Each row of a before or after table is a point. One or more steps were done to the points. Then noise was added and the rows were shuffled. The steps act on columns, c1 being the first. What was done? A step turns or swaps two columns, mirrors them in a line or flattens them onto one, adds a multiple of one to another, or multiplies or shifts one. Angles are multiples of 10 degrees, from the lower column toward the higher: turns from -170 to 170, lines from 10 to 170 but not 90. Use the fewest steps. Two steps may share a column if one is a turn and the other turns, adds or multiplies; they go together, in the order done. Otherwise the lowest column goes first.
In the rows, 128 means zero.

Before (10 x 3):
[[143 159  70]
 [150 128  62]
 [109 102  54]
 [127 174 170]
 [147 120 186]
 [120 130 165]
 [ 69 125  93]
 [177 160 187]
 [136  82 176]
 [151 178  65]]
After (10 x 3):
[[109 140  60]
 [181 103  92]
 [137 123 166]
 [106  89 171]
 [156 142  54]
 [141 162 176]
 [ 86  97  63]
 [111 144 184]
 [ 71 126 183]
 [ 94 109  73]]
Steps: turn c1 and c2 by 150 degrees

Before:
[[140 136 109 157 117 188]
 [ 86  75 153 164 106 127]
 [148  56 185 142 190 166]
 [104 117  91 139 113  97]
 [161 190 161 176 208 132]
 [ 97 171 138 147 113 155]
 [111 143 129 151 171 112]
 [176 182 170 176 116  82]
 [143  38  95 158 157 124]
 [123 164 173 195  69 136]
 [ 86  96 142 180 157 198]
 [ 81 134 143 138 196 131]
 [ 88 147 175 148  79 110]]
After, 13 rows:
[[167  92  95 141 117 130]
 [123 146 175 240  71 121]
 [124  20 100 172 153 140]
 [164 128 173 155  78 105]
 [156 113 143 148 194  91]
 [ 74 112 106 178 117 101]
 [102 168 159 202 205 147]
 [132 161 166 208 120 197]
 [100  76 141 207 157  52]
 [151 122 131 164 171 132]
 [125 150 134 159 110  93]
 [ 81  42 182 149 185 119]
 [155  58 157 188 109  94]]
Steps: turn c1 and c6 by 130 degrees; shift c2 by -20; multiply c4 by 1.6

Before:
[[152 108  75 143 132 119 146 118  51]
 [ 30 183 136 139 130 101 152 184 138]
 [158 124 104 162 130 113 131 150 114]
 [116  88 182 108 118 108 129 136 139]
 [ 56 192 117 163 114 118 132 120 174]
 [140 163 127 158 137 119  93 148  71]
 [120 117  81 188 175 147 111 129  75]
 [151 137 118 167 177  62 146 169  88]
 [108 150 214  67 129 110 178 123 163]
 [131 116 196 117 156 100 165 107 122]
 [ 72 132 145  89 123  90 112  79 151]
 [ 76 141 204 135  96  85 162 113 138]]
After (12 x 9):
[[186  71  97  91 157 173 124 120 175]
 [157 136 113 189 114 188  84 103 152]
 [111 181  85 121 100 151 143  89 122]
 [ 74 116 129  35 104 174 169 147  88]
 [137 167  48 212  96 153 163  92 163]
 [ 94 115 148  79 143 126 145 143 115]
 [128 194 112 165 128 151 133 133 139]
 [103 108 181 103 133 126 135 108  50]
 [152 166  63 144 160 191 143  94 139]
 [199  91  86 111 132 201 183 156 138]
 [145 106 171   6 116 114 115 140  76]
 [113 102 106  79 134 129 115 166  72]]
Steps: turn c1 and c6 by -150 degrees; turn c2 and c3 by -140 degrees; turn c4 and c5 by 150 degrees; multiply c4 by 1.6; turn c7 and c8 by -40 degrees

Before, 12 rows:
[[127 126  38 102  53 147 134 130  49  77 147 141 154 170]
 [ 79 129 156 128 111 212 129  53 132 102 155 181 112 163]
 [173 146  63  90  52 123 115 154  56 166 191 158 152 124]
 [148  82  76 114 111 139 170 117  52 135 161 170 134 165]
 [147 177 129  90 127  92 177 122 211 136 126 124 157  75]
 [112 135  89 104  60 147 147 153  58 156 130 133 121 203]
 [175 183  90  76 169 130 129  90 169 152 141 103 138 119]
 [ 90 177 125 175 186 200 144  99 206 108 157 197 122 157]
 [ 92 155 172 166 170 201 149  98 143  58 199 160  60 173]
 [128 168 115 125 124 123 125 112  44 116 131 173 138 149]
 [ 83 146 170 162 184 208 137 108 170 104 168 123 162 133]
 [206 153 137 110 128 113 116 127 192 127 122 135 168 137]]
After (12 x 14):
[[ 93 164 145 151 201 174 149  98 144  57 203  76  62 180]
 [ 81 129 158 129 207 111 130  56 133  99 183 186 110 164]
 [147  80 110 131 141 112 169 117  50 136 181 152 135 188]
 [176 131  61  86 122  54 115 152  58 165 197  85 154 114]
 [177 163  65  61 133 169 128  91 171 153 124  58 137 122]
 [149 162 104  76  91 127 177 123 211 136 122 121 158  97]
 [112 129  91 105 147  59 147 155  56 155 132 137 123 211]
 [205 146 124 104 109 127 115 126 193 127 125 149 168 129]
 [ 92 192  86 156 201 187 143  99 207 107 194 212 123 163]
 [128 117  45 104 147  52 133 129  47  74 152 122 156 177]
 [ 82 157 153 154 211 185 140 109 169 103 155  56 160 139]
 [127 165  90 113 122 127 126 109  41 117 156 210 139 148]]
Steps: turn c2 and c4 by -20 degrees; add -0.7 times c2 to c3; swap c5 and c6; add 0.5 times c7 to c14; turn c11 and c12 by -40 degrees; multiply c12 by 2.5

Before:
[[ 98  50 126 170 176 150 179 149 107 107  67  89 103  99 102 139 117 108
   51 123]
 [173 136 210 133  79 120 148 187 132 234 152  76  97 174 160 143  89  98
  182 114]
 [159 233 111  61 154 135 181 187  93  55 101 150 165 133 164 119 124 125
  131  78]
 [ 82 108 203 130 160 187 123  85 137 115  39 100 145 131 138 121 129  69
   83  97]
 [128 150 137 157 122 112 118 119 118 158 162 186 116  99  96 154 186 150
   92 190]
 [135  55 179 138 204  89 160  68 139 103 119  38 106  89 120 153 178 141
  183 100]
 [ 83  39 159  99 114  92  60 169  87 162 167  67 135 138 195 158 124 121
  210 117]
 [108 126 133 128 162 130 124 170 147 134 105  67 177  48 144 177  64 132
  155  57]
 [118 128  92 133 174 141 197 168 167 115  31 112 108 218 157 148 165  74
  104 122]
 [148 116 147 168 116 156  55 198 138  94  62  78  70 167 202 160 105 174
   55 123]
 [143 184 144 120 122 142 132 157 159 221  82 134 112 177  96 107 217 175
  108 128]
 [130 134 216  85 132 101 144 179 120 108  84 171 154 159 173 165 120 139
   81  86]
 [153  90 125 200 146 136 115 160 128  98 129 162  88  88 114 109 113 138
  183 122]]
After, 13 rows:
[[106 165 125 135 162  65 105 172  69 140 122 173 176  73 143 201 132 136
  154  63]
 [118 139  91 127 173 163  82 170 227 114  22 143 105 139 165 170 137  76
  102 122]
 [132 243 177 140 212 184 133  66 102 100  92 155 103 106 118 175  98 142
  181  97]
 [147 139 126 200 147 113 126 157 103  97 143  75  91 104 114 131 134 138
  187 122]
 [148 167 147 169 120 101  34 195 166  94 161 159  68 139 202 183 160 175
   55 125]
 [ 79 238 158 100 116 119 132 162 111 163 210 118 139 168 199 170  90 121
  209 120]
 [103 214 129 170 169 115 103 151  98 102  54 113 102 125 101 155 148 108
   43 123]
 [155  38 106  64 152 128 127 182 113  56  68 180 165 155 166 136 134 119
  135  85]
 [ 79 160 198 127 157 129  53  86 133 117  86 135 147 121 140 141 188  69
   87  93]
 [129  93 216  92 137 126  96 182 149 110  87 101 157 154 172 188 100 137
   81  86]
 [138  77 140 117 119 222  94 164 188 217 107 157 116 119 100 125 145 173
  108 128]
 [123  71 134 158 127 185 154 116  99 157 151  95 113 116 101 176 108 153
   95 196]
 [170 153 211 128  79  88 158 186 171 233 119 177  94 142 163 162 119  98
  179 116]]
Steps: turn c2 and c12 by 140 degrees; swap c6 and c17; turn c7 and c11 by -60 degrees; turn c9 and c14 by -60 degrees; shift c16 by 20
